Each row of a before or after table is a point. The points were changed in one or more steps. Then noise was added and the rows were shuffled. The steps act on how far a point lies along the listed directions, d1 being the first. What was done? A step turns or swaps two directions, mirrors them in a line or flattens them onto one, adds a multiple of one to another, or multiplies one. Angles are multiples of 10 degrees, from the lower direction toward the higher: turns from -170 to 170, lines from 10 to 170 but not 90. Use the fewest steps. Two steps may share a direction if one is a turn and the other turns, adds or multiplies; they go together, in the order done. Otherwise the lowest direction goes first.

Directions:
(1): [39, 16]
(2): [ 16, -39]
Before:
array([[ -3,  -7],
       [ 40,  46],
       [ -5,  -1],
       [  8,  41],
       [ 15, -15],
       [ -5, -14],
       [ 21, -43],
       [ -5,   7]])
After:
array([[111,  18],
       [ -8,  43],
       [ 53, -17],
       [-23,   4],
       [-10,  -1],
       [ -8,  -8],
       [ -2,  -7],
       [ 11,  23]])
Steps: multiply d1 by 2; multiply d2 by -1

Directions:
(1): [-19,  -4, -21,  36,   0,  57]
(2): [ 20, -43, -25, -20, -46,   7]
(3): [ 31, -30,  33,  48,   0, -10]
(4): [ 19, -32, -14, -20,  57,  12]
Before:
array([[ 37, -33, -12, -60, -18, -28],
       [ 40,   0,  10,  13,  58, -10],
       [ 67, -58,  48,  10,  45, -46],
       [ 11,  -5,  54,  44,  25,  -9],
       [-14,  14,   0,   2,  31,  19],
       [ 40, -44,  45,  31, -45, -34],
       [  9,  25,  24,  21,   5,  -1],
       [ 15,  -1,   1, -67,  21, -29],
       [  3,   5,  20,   5,  12,   0],
       [  5,   2,   2,  18,  26,  -2]])
After:
array([[  6,   8,   0,   5, -32,  23],
       [-17,  61,  -8,  20,  -6,  13],
       [-32,  11,  -2,  22, -36,  47],
       [ -7,  21, -12, -52,  58,   1],
       [  4,  12,  21,  20, -22, -16],
       [-16,  44,   6, -51,  22, -25],
       [ -8,   9,   9,   3, -11,  10],
       [-70,  64, -28,   2,  24,  67],
       [-27, -20, -50, -14,  15,  78],
       [ -9,  21,  -3,  23, -16,   6]])
Steps: mirror d1 and d3 in the line at 40 degrees; turn d2 and d4 by 100 degrees

Directions:
(1): [-11,  47, -45,  13,  13,  56, -22, -37,  -5,   5,  -7]
(2): [-14, -18,  14,  10, -64,  18, -40,   5, -22,  48,  12]
(3): [ 40,  51,  34,  -3,   3,   3, -42,  30,  14, -16,  36]
(4): [-11, -23, -55, -21,  -1,   5,   1,  24,  -4, -16,  70]
Before:
array([[ 30,  22,  33,  -2,  42,  -9, -14,  -4,  20, -13, -46],
       [  7, -55, -12,  -1, -71, -47,  -8,  37,   8,  -9,  87],
       [-17, -54,  -8,  -5, -11, -23,   6,  30, -28,   6,  46],
       [-41,  -1, -35,  -3,   7,  25,  33, -29, -11,  -2, -15],
       [ -2, -48,  10, -25, -35, -15, -13,  89,   0,  24,  82],
       [  8, -15, -21, -19,  84, -17,  39, -21,  50, -46, -13],
       [ 13, -23,  13, -24, -23, -33,   3,  50,  21, -13,  63],
       [-12, -32,  12,  14,  29, -27,  53, -21,  20, -11, -58],
       [ 31,   1,  10, -15,  46, -21,  49, -35,   5, -12, -81]])
After:
array([[  3,  55,  14,  -3,  -3,  29, -21,  -1,   1, -11,  15],
       [ 22,  -2,  32,   1,   8, -36, -17,  38,  -5, -10,  40],
       [  7, -21,  32, -14, -19, -32,  21,  23,  20,  -6,  10],
       [  6, -13,   8, -14,   8,   7, -30,  -9,  28,   1,  17],
       [ 35, -10,  44,  13, -34, -63,  -3,  17,  26, -28,  29],
       [-24, -57, -42, -13,   9,  -3,   7,  -8,  -6,   7, -14],
       [ 11, -18,  49,  -9,   1, -28,   7,  58,  13,  14,   3],
       [ 11, -33, -62, -46,  -6,   0,  10,  14, -13,  -4,  54],
       [ -3, -40, -34, -11,  -6, -11,  -3,  49,  16, -24,  76]])
Steps: turn d3 and d4 by -140 degrees; add -1 times d1 to d4; multiply d2 by 0

Directions:
(1): [-31,   4,  29, -15,   7,  75, -21,  17,   7,  -1,  12,  15,  46, -11, -28,
 -13, -56, -31]
(2): [ 11,  32, -45,  -3,  -3,  23,  22, -23, -11, -48, -37,  16, -17,   1, -78,
  24,  12, -18]
(3): [ -4,  14, -50, -35,  -4,   7,  35,  20,  20,  29, -38, -20,  15, -55,  43,
   2,   4, -47]
(4): [-14, -31,  31, -59,   1, -46,  25,  38,  13, -15,  11,   5, -44,  14, -23,
  29, -31, -37]
(5): [ 59, -51,  20, -15,  41,  49,  10,  17,  29,  10, -19,  28,   0,  14,   2,
  12,  49,   2]
(6): [-21, -45, -12,  53, -29,  29,  14,  28, -12, -24, -23, -33, -28,  43,  16,
 -32,   2, -42]
Before:
array([[-20,  25,  26,  48, -12,   2, -38, -23, -35,  -2,  54, -16,  32,
         -7, -10, -14,  -7,  15],
       [-13,  17, -38,  53, -31, -20,  -4, -14, -28,   7,  -6, -19,   6,
         -2,  22, -18,  -8,  18],
       [ -2,  63, -34, -56,  19, -23,  11, -41,   4, -21,   4,  21, -13,
        -18, -62,  43,  -4,  -5],
       [ 46, -33,  22,  13,  11,  -7,  12, -28,  37, -10, -12,  26, -55,
         51, -46,   8,  31,  29],
       [ 32, -20,  11, -24,  46,  16,  11, -33,  17, -12,   4,  58,  -3,
         27, -53,  35,  30,  12],
       [ 71,  32, -37, -21,  15,  25,  21, -18,  18, -20, -48,  11,  14,
        -32,  -3,  17,  59,   3],
       [ 42,  -7,   5,   8,  13,  -3,   1, -17,   8,  24, -13,  18,  18,
        -43,  43,   2,  59,  25],
       [  2, -26, -45,  31,   3, 106,   9,   2,  14,  20, -36,  -6,  25,
         -6,  22, -25,  10, -19],
       [ 19, -67, -26,  15,   7, -15,  34,  32,  34,  11, -26, -18, -42,
         16,  33,  -6,  44, -30],
       [-13,  50,  16,  37,  15,  10, -49, -42, -23, -17,  34,  19,   8,
         -5, -41,  -1, -19,  52],
       [-42,  52,   0, -10, -28,  18, -23,   8,  -6, -44,  -9,  -8,  -4,
         -1, -68,   7, -44, -37],
       [ -7,  21,  55, -15,   3, -45,  -4,   6,  -4, -43,  39,  32, -34,
         15, -43,  24, -11,  43]])
After:
array([[-66,  28, -35,  26, -26,   5, -11,   1,   3,  19,  10, -29,  35,
        -42,  16, -33, -57, -35],
       [-50,  -3, -18, -34, -29, -63,  28,  14,  -9, -19,  14, -20, -55,
         11, -22,  23, -58, -27],
       [-17, -18, -44,  65, -13,  35,  19, -33, -22, -38, -21,  -2, -21,
         56, -35, -15,  22, -22],
       [  5,   4,  28, -38,  16,  -3, -17,   8,   4,  14,  21,  34,  25,
        -11, -28,  28, -39,  11],
       [ 32,  21,   5,  60,   4,  55,  -7,  -8,  -5, -23,  -6,  21,   5,
         11,  10, -11,  62,  57],
       [ -8,  -1, -12, -16, -25,  47,  26,  26,   5, -69, -38, -11, -16,
         15, -50,  -5, -25, -80],
       [ 30, -18,  59,  -2,  20, -27, -17,  -6,  -8,   7,  54,  15,  -6,
          9, -22,  18,  31,  24],
       [ 39,   2, -51,  -8,  34,  69,  27, -21,  19, -28, -48,  18, -19,
         20, -52,  18,  60, -25],
       [-29, -50,  53,   5, -15,  28,  -1,  36, -10, -13,   5,  -6,  -2,
         -1,  13, -18, -31, -47],
       [ 52,  51, -26, -24,  10, -22,   2, -22,  13, -18, -37,  10, -30,
        -12, -50,  39,  63,  21],
       [ 30, -27,  39,  16,  37,  11, -21,  -7,   3, -25,  12,  35, -43,
         38, -47,  22,  30,  40],
       [-16,  21, -20,  76, -37,  51, -14, -49,   7, -19, -18,  -6,  -4,
         35, -40, -45, -18,  10]])
Steps: turn d3 and d4 by -30 degrees; turn d1 and d4 by 160 degrees; multiply d2 by 1.3; turn d5 and d6 by 120 degrees
